Each row of a before or after table is a point. The points were changed in one or more steps. Then noise was added and the rows were shuffled. The steps act on columns, c1 being the first. Write out the steps. A step turns or swaps two columns, mirrors them in a line or flattens them onto one, adds a multiple of one to another, or multiplies or shifts one. Angles are multiples of 10 degrees, from the lower column toward the higher: turns from -170 to 170, lines from 10 to 170 but not 90. Use the fewest steps. Two steps may share a column if one is a turn and the other turns, adds or multiplies; they go together, in the order done. Otherwise the lowest column goes first.

Before:
[[ 0.09 -0.27]
 [-0.78 -0.11]
 [ 0.26 -0.60]
 [-0.20  0.24]
 [ 0.00 -0.57]
 [-0.41 -0.55]
 [ 0.19 -0.37]
 [ 0.16  0.13]
 [-0.18 -0.04]
 [-0.01 -0.44]
 [ 0.74  0.60]
 [-0.09 -0.07]
 [-0.69 -0.33]]
After:
[[-0.71 -0.05]
 [ 0.22 -0.06]
 [-0.15  0.13]
 [ 0.91 -0.17]
 [-0.31 -0.60]
 [ 0.03  0.30]
 [-0.43 -0.38]
 [-0.12  0.00]
 [-0.14 -0.37]
 [-0.70  0.33]
 [-0.14 -0.25]
 [-0.57  0.54]
 [-0.34 -0.32]]
Steps: turn c1 and c2 by -50 degrees

Before (9 x 3):
[[-0.36 -0.01 -0.20]
 [ 0.07  0.01  0.53]
 [ 0.10 -0.35 -0.26]
 [-0.02  0.58  0.05]
 [-0.45 -0.53 -0.40]
 [ 0.58  0.24 -0.19]
 [-0.17 -0.38 -0.10]
 [ 0.22 -0.35  0.74]
 [ 0.43  0.15 -0.12]]
After (9 x 3):
[[ 0.70  0.12 -0.64]
 [ 0.36  0.18 -0.16]
 [-0.61  0.19 -0.30]
 [-0.04  0.03  0.84]
 [ 0.29 -0.22 -0.31]
 [-0.44  0.16 -0.20]
 [-0.37 -0.45  0.06]
 [ 0.05  0.43  1.20]
 [ 0.15  0.34 -0.43]]
Steps: turn c1 and c2 by 140 degrees; multiply c3 by 1.6

Before (11 x 4):
[[ 0.47 -0.14  0.34  0.14]
 [ 0.07 -0.49  0.31  0.20]
 [ 0.14  0.00  0.07  0.12]
 [ 0.69 -0.13  0.45  0.66]
 [ 0.17 -0.35 -0.48 -0.25]
 [ 0.17 -0.43 -0.01  0.45]
 [ 0.51 -0.14  0.18  0.25]
 [-0.21 -0.31  0.06 -0.15]
 [ 0.05  0.20 -0.04 -0.02]
 [-0.24 -0.14 -0.30 -0.50]
 [-0.27 -0.07  0.05 -0.92]]
After (11 x 4):
[[-0.29 -0.10  0.43 -1.14]
 [ 0.10 -0.63  0.70  0.27]
 [ 0.19 -0.55  0.38  0.60]
 [ 0.06  0.25  0.35  0.00]
 [ 0.45 -0.21  0.73  0.64]
 [ 0.15 -0.01  0.44  0.27]
 [ 0.72 -0.15  0.84  1.35]
 [ 0.49 -0.20  0.61  0.75]
 [-0.26 -0.16  0.09 -0.76]
 [-0.22 -0.38  0.46 -0.38]
 [ 0.18 -0.43 -0.07 -0.05]]
Steps: add 1 times c1 to c4; multiply c2 by 1.3; shift c3 by 0.40
